Rows are points. Two turns around zero, p and q, are shown by what they do to some points. Write where each new point lands after one turn and then the other. Backwards means that the second turn is done in reverse. Each puzzle has new turns, and all numbers are rounded.

Turn p:
[-35 -15] -> [-25 -29]
[ 38 -17] -> [42  1]
[11 23] -> [ 0 25]
[-14   9] -> [-17   2]
Turn q:
[ 22 -16] -> [ 24 -14]
[-41  -7] -> [-40 -11]
[-12  33] -> [-16  32]
[ 22 -25] -> [ 25 -22]
[ 8 16] -> [ 6 17]
Where do these land?
q, then p: [11 -5] -> [12  2]
q, then p backwards: [ -6 -35] -> [-17 -31]
q, then p: [-5 40] -> [-25  31]

Turn p:
[ 12   1  18 -34] -> [  1   6  26 -30]
[-3  6 42 35] -> [ 13 -12  33  41]
[-12  10   1 -31] -> [-22  14  10 -20]
[ 43  -2 -20  23] -> [ 47   4 -25   1]
[-13 -26  -6  22] -> [ -4 -30 -16  15]
[-27  11 -34 -15] -> [-34  18 -27  -7]
Turn q:
[ 18  25  -2 -16] -> [ 20  22   5 -17]
[-13  20  10 -21] -> [ -2   3  19 -27]
[ 11 -20  29  -7] -> [ 20 -25  16  12]
[-19 -21 -26  66] -> [-49   6 -29  51]
[  2  -4 -10 -22] -> [ 10  -7 -11 -19]
Where do these land?
q, then p: [17 14 -9 -5] -> [10 21  0 -5]
p, then q: [-23 -65 -12 -24] -> [ -9 -62 -33 -22]
p, then q: [  6   5 -14   3] -> [  2  12 -10  -4]
p, then q: [ 7 19 -2  0] -> [ 2 18  8 -2]
p, then q: [-51  20  -8  10] -> [-55   8   5   5]
p, then q backwards: [ 21 -10  -9  16] -> [ 22 -15  -5 -11]
p, then q: [22 17 53  1] -> [28 -1 47 24]

Turn p:
[ 17 -17 -20  14 -21  18 -39  -1 -29] -> [ 23 -10 -30  -6 -19  32 -23   1 -28]
[ 28  25  17 -16  -2  20  -4  -6  40] -> [ 10  20  30   3 -12  31  27  -1  28]
[-35 -16 -12 -25  26  16  19  24 -32] -> [-24  -8  -2 -38  31 -20  -1  30 -28]
[  5 -10  -9  35  34 -10  -3 -39 -32] -> [ 21 -12   8  10  28  -9 -38 -37 -28]
[ 29   2  15 -11  -4   2  13 -30 -19] -> [ 25  18  20  -8 -15 -10   6 -22 -19]
[ 21  -3  31 -21 -14 -39 -35 -37   8] -> [ 19  -1  29   2 -56 -11 -29 -19  24]
[-41 -14 -30  34 -12  26  27  20  18] -> [-29 -34 -40  11  35   8  35   1  -6]
[ -4 -22 -28  -9  23   5   4 -22   3] -> [ 15 -23   2 -29  24  -3  -5 -14   4]
[-30  30 -42  -5  -6  -1  19  14  -9] -> [-36  20 -37 -20  26  -2   4  -8   6]
[  5  18  16  27   3 -39 -24  27   3] -> [ -5  15  -7  45  -7  -5 -34  17  19]
[ 28 -19  31  14 -16 -21  25  21  32] -> [ 25  -2   4  42 -15 -25  33  19  20]
[-24  27  31 -36 -10  22  -3  28  17] -> [-45  16  23 -10 -19  14  23  33  10]
Turn q:
[ 23   0   8  17  42  20  46 -43  32] -> [ 24 -14  14  18  27   2  68  -9  37]
[ -7   6  34 -26 -22  -8 -31   9 -21] -> [ -7   9  25 -32   4  -5 -36  15 -25]
[ -3 -10   3 -41 -17  -5   6   4 -29] -> [  6   5 -15 -42  -4  -2  -4  13 -27]
[  9  -1   9  -8 -11  10  12  16 -36] -> [ 15   6  -1  -8 -13   8   3  24 -31]
[-13  30 -18 -34  -5  -5 -14  -1 -21] -> [ -5  38 -22 -17  18  -7 -18   3 -16]
[ 34  -1 -13   9   8   1  25   7  35] -> [ 22  -7  -8  12 -13   8  17   6  46]
[-37 -28  -7   5  -4 -46 -36  13   4] -> [-36 -30 -13  -4  -9 -33 -43 -20  -8]
[ -5  12   0  27 -12  18  42 -17  29] -> [-14  12  13  14 -18  11  49  -7  26]
[-24  -5 -22  22   0 -47 -44   2 -42] -> [-10  -2 -15  21  -7 -44 -46 -28 -42]
[ 27  -9  -7   4  -9  42   3 -23  20] -> [ 21   2  11  -1   2  44  19 -22  17]
[37 27 17 18 10 21 23 -6 35] -> [22 12 30 20  3 15 27 15 44]
[-42 -22  -5   6  18   0 -32  38  -6] -> [-40 -32 -18  18  10   5 -35  10 -21]
Where do these land?
p, then q: [-16 -27  19  -5  -6  17  26  15  25] -> [ -9 -30 -11  -5 -26 -10  27  24  -1]
p, then q backwards: [-16 -42  18 -19 -28   8  36 -23  -9] -> [-13 -37  18   9  -6 -31  37 -23 -22]
q, then p: [ 30   9 -19  36  13   1 -12 -20  -9] -> [ 31   7   6  34   2  10  -5 -33  -7]
p, then q: [ 11  11 -45  20  -4 -19 -31   2  15] -> [  6   4 -14  19  17  32 -14 -35  30]
q, then p backwards: [ 31  -1  -9   8  39  -8 -41   2 -10] -> [ 20 -19 -11  40  35 -23 -11  -6  -6]
q, then p: [-10  55  27  -2  23 -31 -23 -12  28] -> [-25   5  37  37  11 -10 -32  10  46]
q, then p: [ 14 -21  12   6 -24  -8  10  20 -21] -> [  9   5 -21  -4 -35  -5   7  14 -17]
q, then p: [ -3  -1  46 -14 -24  44  27  13  -2] -> [-24  16  15 -10  -7  -2  42  43 -30]
p, then q: [-39 -31 -31 -32 -37  18  -2  -4 -10] -> [-12  -7 -54 -51  -8  10   5 -10 -16]
p, then q backwards: [ -9  -6  -2  27  15   6   6  13 -30] -> [-16   3  -2  -2  24   3 -18   7 -31]
q, then p: [  8  55 -15 -27  32 -28   2  -5  24] -> [ -3  24   7  16  35   3 -19   2  63]

Turn p:
[ 13  16 -32  14 -15  23 -29  -3   8 -11  -4   7] -> [ 20  14 -30  17 -12  -9 -29  -2   7  16 -15  10]
[-39 -27  50 -21 -31 -36  24  22  -3  13 -31 -14] -> [-27 -59  50 -11 -23 -11  41  13  12  -6  -1 -17]
[  0  -4  -9  31   2   9  14 -20 -31   5  23  -5] -> [-15  20   7  25  11  11  -9  -5 -31  19  16  -4]
[-15 -65  15   5 -23 -19  35  18 -10  48 -32   8] -> [-10 -48  44   4  15   8  54  30  -3  45 -10  -2]
[  7  22 -12  29  -7  18 -29 -10 -43 -11 -15 -22] -> [  3  21   4  18 -14 -18 -45  -5 -26  16 -19 -29]
[  0  15 -57  12  22   2 -17 -19  -9 -16  -2 -31] -> [ -7  23 -52   6  14 -20 -28   6 -14   9   2 -31]
[ 32   6  23  -7  10   1  26  24  45 -13  21  -6] -> [ 33   1  -3   9   5  29  23   2  23 -48  17   5]
[-20  -2  20 -36 -23  -2  39   9  12  47 -13  10] -> [-11 -15  24 -28 -27  23  51   4  27  23   9   0]
[-42   0  43   8  19   3 -10  20  17  24  -5  10] -> [-33  -1  43 -10   9   6  -3  12  43 -12 -12  10]
[ 29   7  -3 -21  22  13 -40  -8  -6   6  16  -3] -> [ 26  11  -9 -34  14  11 -40  -7  -5  -3   2   3]
[ 17  12  -1  -5   2 -38  15  25  19  -2  36  28] -> [ 20  13   1  -5   0 -11  25  18   3 -27  38  37]
[ 11  12 -14 -35  19  26  -2  17   2 -51   5  17] -> [  8  12 -40 -17 -16  13  -4  -3 -17 -43 -30  20]
[ -7 -10 -19  12 -16   7 -19 -37  -3 -23  16 -11] -> [-12 -14 -27  22   3  -6 -31 -24 -14  12  11   3]
[ 14  18  -4  15  18  -6  -7 -36   1 -18 -16  12] -> [  6  22 -10   5  18 -26  -3 -37  -4  -3 -10  -4]
Turn q:
[-49   7 -23  20   1   1  -7 -25  -5 -33  -6  14] -> [-40  18 -27  34 -22 -22  -4  -2   9 -17   7 -12]
[  9   6  20  19 -24   7   5 -10   8  15 -11 -11] -> [ 12  -8  13   0 -22   9  22   3   7   9 -22 -11]
[ 15  13 -36 -20 -19   4  -1  -5   4 -26  17 -24] -> [ 35   5 -25 -10 -22 -17 -13 -16   5 -16  21  10]
[ 27   4  -2 -31   2 -33  25 -17 -26 -19   0  40] -> [  0  12  16   3  17 -31   8   9 -11 -26  -1  62]
[ 35  20 -14 -17   6 -23 -50  -6   7 -25 -32  34] -> [ -8   7  35  -5  -9 -16 -57  -3  30 -31 -15  32]
[ -6  33  14  -2  15  12  23 -22  26 -20  -4   4] -> [  7  47   8   7   0  -1  21  -4  13 -24  -4 -14]
[-17 -14   5  33  27  30 -11  26 -28  13  -3   4] -> [-17 -12 -10  34  16  35 -19  15 -21  18  -6 -22]
[ -3  -2  20 -20  -8  24  23  51  15  -4 -14 -15] -> [ 22   8  -7 -32   9  25   5  48  -1   2  13 -20]
[  5  16   0  31   2  -6 -46  25   8  15  27  17] -> [ -3  -5  23  23  -4  12 -34 -12  24  44  13  -2]
[-23 -43  17  48  19  12  21 -10  -4 -12  29   6] -> [-28 -21  -6  46  15  25  40  -7  -9  -4  28 -18]
[  1   2 -18 -34 -22  21  -7   0  25  46  10 -19] -> [ 16   4 -27 -51  -8  15   0 -25   8  30 -13   2]
[ -1 -42 -28   9  14 -51   3   0 -35  47 -23 -19] -> [-16 -65 -13  -6  38 -40  -5  -8 -23  16 -33   0]
[  8   1  44 -35 -14   2  22  -8   5   3  10 -32] -> [ 22  11  21 -41 -10   4  36   1 -30  -3   9  -7]
Where do these land?
p, then q: [-19  31  17  -3  28   7 -10 -16   4  14   9  -8] -> [ -8  38   7 -17 -17  -6  -6 -20   3  -1  10 -21]
q, then p: [ 22 -30   5  11  14  84   9 -18   5  -3 -15  -5] -> [  2  12 -40  36 -16  41 -15 -19 -20   5 -57 -15]
p, then q backwards: [-14 -24  11  -7   6  -3   0   5  -1 -15  -9  26] -> [ 12 -20   2  -6  -2 -13   8 -18 -12  13 -16  16]
p, then q: [  9 -21 -15 -29   0 -20  -4   5   8 -10  -3 -10] -> [  5 -21 -19 -12  20  -4  -7   0  -7 -15  16  17]
q, then p backwards: [-19 -24  22  -6 -30 -23 -18 -61  21 -14  18 -14] -> [-34  29  35 -34 -28 -28  34 -27  -5 -12  -9   9]
p, then q: [-16  16 -24  13  26 -22  -9 -11  -8  16  63 -11] -> [ -5  36  -4  18   7  -7 -31 -25  -9  42  43   1]
q, then p: [ 13 -14  -1  15  18 -10 -13  34  12   9 -12  -5] -> [  5 -17   4 -10  32  17 -18  13  15 -12 -10  -7]
p, then q backwards: [-13  33 -10  17   3  15   4  19  25   9  -6  11] -> [-10  31  -8  10 -14   9   8  -3  23 -10 -10  29]
p, then q: [-16  27   3 -11 -12  20  -6   2   9   7  -1   8] -> [ -3  13  -5 -18 -26   1   5   0  24   7  -7   3]
p, then q: [-24 -11  12   3  -8   7 -16  37  -3   6  -4 -14] -> [-13 -16   7 -17  -7  18  -9  30   9   8  14 -19]
q, then p backwards: [-21 -16 -15   1   6 -20  -7 -39 -19 -47 -18 -13] -> [-26  17   9   2  -3 -32   3  -1  -6 -60   3 -15]
q, then p: [  6  58  12  10   9  11  80  33 -21   6   7   1] -> [ 52  73  22   8   2  -4  29  37 -10 -15   1 -28]
p, then q: [ -4 -19   5 -12 -35 -24  11 -21  -9  25 -18   4] -> [ -8 -23   0 -20  15   1  42 -10 -18  19  -7  13]
q, then p backwards: [ 97  -5 -21  -3 -25 -23 -21  31 -23  -3 -11  29] -> [ 28 -39  35   4 -34   3 -70  39  24   0  22  42]

Turn p:
[-32 -22 -17 -10  32 -30  -1 -15   9  12 -13  -4  22   6] -> [-26 -21 -29 -16  44 -12  -7  -7  14  -8  -2  -1  15   6]
[-10 -10  19  29 -25  32  45  15  -7  38  29  22 -36  43] -> [ -5 -32  44  34 -33  15  38  20   2  26  20   5  20  50]
[ -5  16  21  23  -5  23   9   2   3  29 -12 -24  18   3] -> [-17   6  -3  15 -18  11  23  -6   2  21 -17 -24  28 -10]
[ 16 -25  16  12  19  13 -24  -2 -41  23   1 -25 -18 -15] -> [-14  -5   1  22   7  27 -18 -19 -55  12 -11 -17  -7   5]
[-26 -12 -26 -12 -38 -19  -6  -6 -35 -26 -15   0  37 -15] -> [ -8  -9 -44 -38 -31 -28  -5 -24 -15 -24   6  22   0  -4]
[ 45 -32   9  -8 -13 -14  31  43 -37   7  47 -17 -26   0] -> [ 26 -47  35  -5 -11   7  14  37 -67   4   7  -7 -22   1]
[  0  28   2 -27 -36  31  -7 -34  22  32   0 -10 -34   0] -> [ 20  14   7 -10 -26  23  -1 -22  37  42  -6 -29 -21  30]
[-31   6  28 -14 -33  21  -3   6 -31 -24  54  39  -5  -7] -> [  2  10  30 -25 -51   0 -33  11 -15   8  49  27  20  19]
[-18   6 -32   1  -2  12 -26  21  32  11 -14 -27 -20  18] -> [-10   0 -38  22  -4  16  -3  27  33   2  -9 -20 -26  11]
[ 14  29 -24 -25  10 -23  -3  43  19 -21  -5  32  12 -14] -> [ 19  16  -9 -14  14 -28  -6  42  15   6  -5  39 -20 -33]
[ 12   8 -21 -16   6  26   4  34  30 -10 -34  17  28  25] -> [ 19   1 -20  15  -5  -1   4  31  37  -8 -43  32  13 -13]
[ 18  25  16  -9   8 -21  29 -19  17 -20  15 -22  -1  11] -> [ 22  17  26 -26  17  -7  24   9   6 -18   2 -32   5  -4]
[ 38  25 -18  36  29  12 -23   8  26  25 -10  24   2 -21] -> [ 17  22  -6  55  29   3   4  -5  12  33   0  13  -9 -38]
[  5 -44   3  14  17 -27  36 -31  17 -27  -5 -19  37 -22] -> [ -6 -34   6 -23  31   0  18 -34   1 -50   5  -8  20 -39]
[-21  16   4  19  30  12 -21 -30 -37 -19 -17  14  -9 -28] -> [-28  50  -6   3  14  14 -13 -37 -21  -6  13  23   3   5]
[-30  19  14 -30 -29 -35 -12  -1  26 -18 -22   9 -22 -21] -> [-26  17  12 -39 -13 -30 -19  -1  37   0  -1  -3 -40  -3]
[ 24 -30   6  17  32 -14 -29 -34 -13 -14   0  -8  17  38] -> [ 16  -3  -6  30  36 -14 -22 -22 -22 -41  -8 -21  25  16]
Turn q:
[-20 -21  21  26 -36  11  20   9  16  -6  -2   1 -16  -6] -> [-17 -14  -5   9 -20  -6  27   4   2 -45  11   3  -9 -21]
[ -3 -16 -20  -2  13  20 -27 -15   1 -25 -38  46  43 -19] -> [-12 -32 -10 -17  32  39 -30  -3   6  -1 -33  30  35 -19]
[ -6  41  -9   4  37 -24   5  14  16   8  40  -6  -2  -2] -> [ 15  24  -2   7   9 -24 -19  22  32  16  34 -11   7  32]
[-15 -20  -2 -18  -8 -23 -21 -10  -7  15  28 -21 -19  41] -> [-10  -9  -7  -6 -32 -23 -12 -15 -36  13  11 -25 -15  32]
[ 19 -13   5  12  15 -42  -5  -2  13 -28  23  -5 -44 -22] -> [ 39 -13   1   1  23 -29 -13  -2  -4 -29  25   9 -38  21]
[  9  -4   3   0  -7  -6   4  55 -15   0 -18 -12  13 -12] -> [ 11   9   5   1 -11 -11  -1  41   5   1 -34  -1 -15 -27]
[ 15   5   2  -8 -46 -30  22 -24 -17 -15 -18  45   9  14] -> [  3   6   8 -35 -15 -13  24 -26 -17 -12 -19  57  24   4]
[-14  -1  15  -5 -10  46 -41 -15 -24 -11 -18  41  46 -25] -> [-22 -16   9  -6   0  53 -36  -4 -10   9  -4  30  37 -51]
[  6  20  18 -27  16 -16 -37   5  16  17 -13 -19 -14 -19] -> [  4  12  17 -18   3   3 -34 -13  24  19   5 -15 -42  -6]
[ -6 -15 -33 -11 -28  36 -12 -16 -27  27 -10  26 -57   3] -> [-25  -1 -48  20 -11  29  21 -28 -32  22   3  34 -36  -2]
[  3  31  -5 -37  35  40  30  39  19  -6  40 -72 -18   9] -> [ 17  54  -7   2  12  20  22  49   3  13  31 -82 -22  17]
[-6  1 65  5 34 -4 31  4 11 -7 -8 42 13 21] -> [-26 -29  62 -20  11  -3  25  30  19  -1  21  20  16  11]
[ 42   5  -6  32 -22  12  13  19   7  -6   2 -24   1  27] -> [ 31  12   9  28 -28  12  27   7   4 -23 -26 -12   2  18]
[ -2 -14 -21  -8 -23   3  10 -12  14  27  -2   6  18  12] -> [ -6 -12 -25 -11 -21  -1  19 -20   8  12 -13  -7  19   0]
[-22  28 -15  21  43 -14 -15  -4   6 -26 -13 -45  23  -6] -> [ -8  26  12  19  42 -13 -45   4  16 -15 -15 -37  16  11]
[ -1 -28 -19  16 -14 -10  23 -48 -30  37   6  -4   4 -14] -> [  3 -16 -19  25   5 -33  26 -48 -20  22   0   4  20 -20]
Where do these land?
q, then p: [ 10 -18 -21  12  13   1   9 -32   9  -4   3  -7 -23 -26] -> [ 16  -2   0  11  42  19  11 -15  -9 -20  16   0  -1   4]
p, then q: [ 20  23 -11   0   1  38 -14 -37  -9  -8  -2 -26  46  15] -> [ 34  33  -3   5  12  28   1 -30   9   4 -37 -10  40  -2]
q, then p: [ -8 -11  17 -21 -38   4 -14   6  22 -29   5  30 -20 -20] -> [ 28   0  10 -28 -19  19 -33   5   2 -11  18  34 -23   9]
p, then q: [ 16   9 -11   2 -36 -24 -18  18  24  13  10   8 -30   1] -> [ 18  -6  -6  14 -24 -26   9  -7   9 -12  11   0 -47  14]
p, then q: [-18 -39   3   6 -18  27  -5  32  16 -13  26 -11  12  39] -> [ 11 -27 -15   4 -37  13 -11  30 -16 -43 -27 -15  12 -13]
p, then q backwards: [-20 -17   0  16   3  12  19 -17  -9   4  -6   7   1   0] -> [ -6   0   3  10  -5  12   6 -29   9   2  -4  20  -2  15]
q, then p: [-12 -10  10 -30 -24  18   1  -9  24  13   4 -36 -28 -40] -> [ 14  10  -1 -34   6  46   8  -9  -4   3  30 -22 -40  -2]
q, then p: [ -4  31 -21 -18  -3  43   6  -8  -4   3 -40 -15 -34  43] -> [-23  41 -10   1 -16  32  40   4  24  11  -8   5  18  48]
p, then q: [-22   4 -14  38 -26  24  29   0 -28  -5  30 -33  31 -18] -> [ 19  22 -39  -1 -12  -4  29   3 -32  -1  12  -8  49 -35]
q, then p: [-39   1  25  -9  19 -37 -41   6   6  -6 -31  -5  17  35] -> [-48   5  -8 -10 -11 -24 -54   5  12  -9 -21 -26  -2  27]
q, then p backwards: [-16  27  26  10  28 -32 -48  36  18   1  21  39  15 -12] -> [-33 -13  13 -37 -11   4 -30  25  34 -14  33  53  -9   5]
p, then q: [ 15   4  10  41  26  -9  21  13 -29  47 -47  42   3  34] -> [-42 -24  31  29  15 -52  24   3  26   9 -24  36  36  11]
q, then p: [ 43  11  42  17  37 -18  34  -1 -40 -33  20  -8  30  26] -> [ -3   5  51  10   2 -35   6  21 -49   1 -39 -12  50 -25]
p, then q: [-14   3 -15 -27 -37   4  24 -12  29  18  30  26 -23 -22] -> [ 14 -30 -12 -27 -36  11  29 -12  10  16  38 -15 -23  10]
q, then p: [ 36  11  -9 -16  33 -42   7  14  10 -12 -15   9  13 -35] -> [ 20   2  20  10  50 -11 -20  16  12  13 -40   1 -18 -17]
q, then p: [ 14 -30 -28 -21  21  -9  -8 -10 -40  11  -8 -22 -13 -19] -> [-10   0 -14  15  39   7  12 -24 -39  23 -13   0 -23  14]
